Every row gives one point. A path goes straight from each point to the next, and from the last back to the first. The post is the endless flat space through its rows: a point in 2 columns, a line in 3, a plane in 4, and so on, so that a path can go around it. How many times does the path go around the post? Going back the other way cancels.

Post (2 x 3)
[[ -8  -7 -10]
 [ 33   6  18]]
Path (11 x 3)
[[ -2 -10  17]
 [  3   4  50]
 [  2 -20  11]
 [ 51 -10 -15]
 [ 21  26 -22]
 [ 31  48  23]
 [  0  -2  15]
 [ 15   2  60]
 [  0  17  14]
 [  0  -5  22]
 [  6 -44  21]]
Times around: 1

Post (8 x 9)
[[  7  -8  -2 -13  18 -25 -11 -33  11]
 [-20   1  31  -8 -11  13   7  12  -9]
 [  1 -13 -12   6 -12  -8 -34  -3   0]
 [ -8   7  13  21  26 -12  -3 -60   3]
 [-29  13  11 -14  -5  36   3   4   7]
 [ -5  23  27   1  17  31  28   8 -29]
 [-22  20  12  -7 -13  12  19   8 -18]
 [ -4 -24 -21   9 -20 -16  -8  22  18]]
Path (23 x 9)
[[  0   5  15  -1  15   1  -9  20 -17]
 [-30  -2  -7   5 -15 -13  -1 -12   7]
 [-10 -24  -2  -1   0 -10 -15 -44   5]
 [  3   7  -8   1  -4  19  -8 -14  -9]
 [  8  -3   5 -14 -19  14  30  18 -10]
 [ -4   6 -15 -16  -9  -3  -4 -13 -10]
 [ 17  13  21 -13  -2   7   3 -25 -17]
 [ -1  -1   4 -28  14   0  -7  -7  24]
 [-33   4   7  38  17  -6 -18 -51  28]
 [-13 -16 -22  -3 -17 -24   3  13  -4]
 [-29 -15   1 -12   7 -16  19  22   1]
 [ -9 -11   3  -1  12 -18 -32 -10  35]
 [ -8 -24  27  18  26 -24 -16   9   5]
 [-16 -10  16   5   5  24  -9   8 -20]
 [-20  -4   3  30 -14  19   0 -17 -19]
 [ 23 -14  24  24  -8 -13  -4  -6 -25]
 [ -6   4  -2  13  -5  -4  27  27  34]
 [-13  -6  28  -2  -2  -2  -4  24 -15]
 [-15 -30 -17  13   4 -10  10   5  26]
 [  2  -2 -27 -12 -11  14 -20  -9  -7]
 [-18  -6  -7   0  12  19  -7 -17 -14]
 [-50  -3 -15   8 -14  -9 -20  -5  18]
 [-17  19  15  -8  21  16  -3 -14  23]]
Times around: 2

Post (17 x 18)
[[  0  17 -16   1  55  -5 -24 -33  16  13   0  13   4  -1  15 -14  19  22]
 [ -4 -17  10  -3  15 -10 -24   5   1   7 -11  -6   7  16  24  10  -3  12]
 [  2  -6  10   5 -22  -6   7 -17 -11 -16   3  14   3   7  -8  18   3 -11]
 [-15  21 -18   0 -14  -2  19   1  -6 -11  19  -1   5   3   4  11 -12  13]
 [-14   6  32 -26 -17 -12  -6   6  19  -6  18 -18  20 -32 -10 -17  23  27]
 [  4   5  -7 -19  -9  23   0 -13   3   1  -3  26 -14   6 -16   6 -24   0]
 [  8  11  22 -21   3 -32  20  25 -11 -17   4  -6 -21 -37   4  11   5  25]
 [-21   7 -24   0  -6 -11 -22  15  28 -46 -10  18  13 -12   2 -41  16 -10]
 [ -4  -1 -16 -12   8   5 -20  -4  -2  12   9  10  -7 -14  17 -23  26   8]
 [  1  11  14  -9  10   9  -4   0  10  26  -1  14  16   0   2  29  -6   0]
 [ -6   8   6 -10  -2 -12  -2   2   9  23  16  17  -9   4 -33 -25 -12 -31]
 [ 28  -2 -33  -3  14   5  -3   5  23 -25 -10   3 -32  10  -8  -8  17 -16]
 [-47 -42  -2 -23  -8  11  -8  -6  35  25  17  26 -51  -1   6  11  19 -16]
 [ 22  13   3  -3  -6  -9  12   5   1  -4 -28  16  25  18  12 -20  20  22]
 [  1  -9  -5 -32  12  -7  -5 -14   7  -6 -19  -1  26 -15  -9 -15  -6 -15]
 [-49 -60 -31  -2  -7  -9 -12   2  -4   4  -1  16  20  -9   6  13  13  24]
 [ -4  -8   3  10 -10   6  16  -6  17  -9 -16   7  -1 -21  -5  -9 -12 -14]]
Path (26 x 18)
[[-10 -25   3 -14 -18  -2 -17  -9  11   5 -15  23  29  -9   3 -35   5   9]
 [  7 -16   4 -28  -7   7 -52  -3  -8   0  -7   0  28  -7  12  10 -17  27]
 [ -8  -2  -6 -19 -11  -4  12 -29   6  34 -17   3   2   1  11 -18  14   3]
 [  2  -6  -4  -9  14   4   0 -21   7  23 -16   2 -13   7 -21 -33  21  -5]
 [ -5 -26   9 -12   3  20  12   6  14  15 -10  -9 -25 -21  16   9   1   4]
 [  6 -16  27   6  -9   3  16  18   6   7 -19  -3  33   6   2  14 -31  15]
 [ 24 -22 -28 -30  -2 -17 -12 -17  -8 -17  20 -12  18  22  -8  -2   5  -2]
 [  9   1 -27   6 -18 -11   4  49  20  -8 -12  10  -8 -13   6   2  -2   8]
 [-20 -33   9   2 -26   4   2   4  23   9 -20  -3 -19   3  30 -12  20  -3]
 [ -8  17  14 -24 -30  27   4   9 -14  25 -10  18 -12  20   0  -2 -36  16]
 [-34 -26   0  -2  26  -4  -8   2  10  18   9  -4   5 -16 -14  16  -2 -11]
 [-20   6 -24   3 -38   8  28  18 -18   1  35  14  26   5 -23  -5   2  13]
 [  5   1  -2 -10  27  -5   6   1  34  30  26  -2  16  -3  -1  -4  27  16]
 [  6 -42  -2 -20 -11 -15 -23   5   3  17  -3  27 -30  -4  21  13  21   0]
 [ 24 -17  21   1 -19 -20  -7 -17  14 -35  -8 -30 -11  26  -4  21  -3  57]
 [ 15   5 -40 -13   3 -28 -27   3   5 -35 -28   6  13   6  -1 -22  45   5]
 [-19  20   3 -13  12  13 -28  -5  26   1  -1  26  -5  17   6  -1  20 -10]
 [-23 -15  10 -22  17  19 -32  29  25 -11   1  -3  16 -36  -2   2   8   8]
 [ 11  12   2  -5  -4  -6  11  30 -16  -2  32   8   5  -1  -5  18  -6   9]
 [  1  -6   7 -31 -13 -35  19  -1   8  -6  13   1  23 -10   0  11   8  -8]
 [-11  29   7 -13  -6 -18  16  -4  46 -21   7  -9   8 -18 -20  -9  -7 -26]
 [  9  -8 -13 -36  13 -22 -15 -18 -15  14   5   5  20  19 -34  26  10  10]
 [-20  25   4 -42 -16  16   9   5  26  -6   2   5  -1  -3  -1   9   2 -30]
 [  5 -21 -13  -4  33   2 -18  16  10 -29  -9  -8  24  -9 -15  22  30  16]
 [-46 -25  20 -22   7  17 -28  13  11   2  19  -4   0   0  -3  24  -5  16]
 [-14 -32 -29   1  -7   2 -21 -38 -13 -29  19 -13  41 -14  -4 -15  15  -1]]
Times around: 4
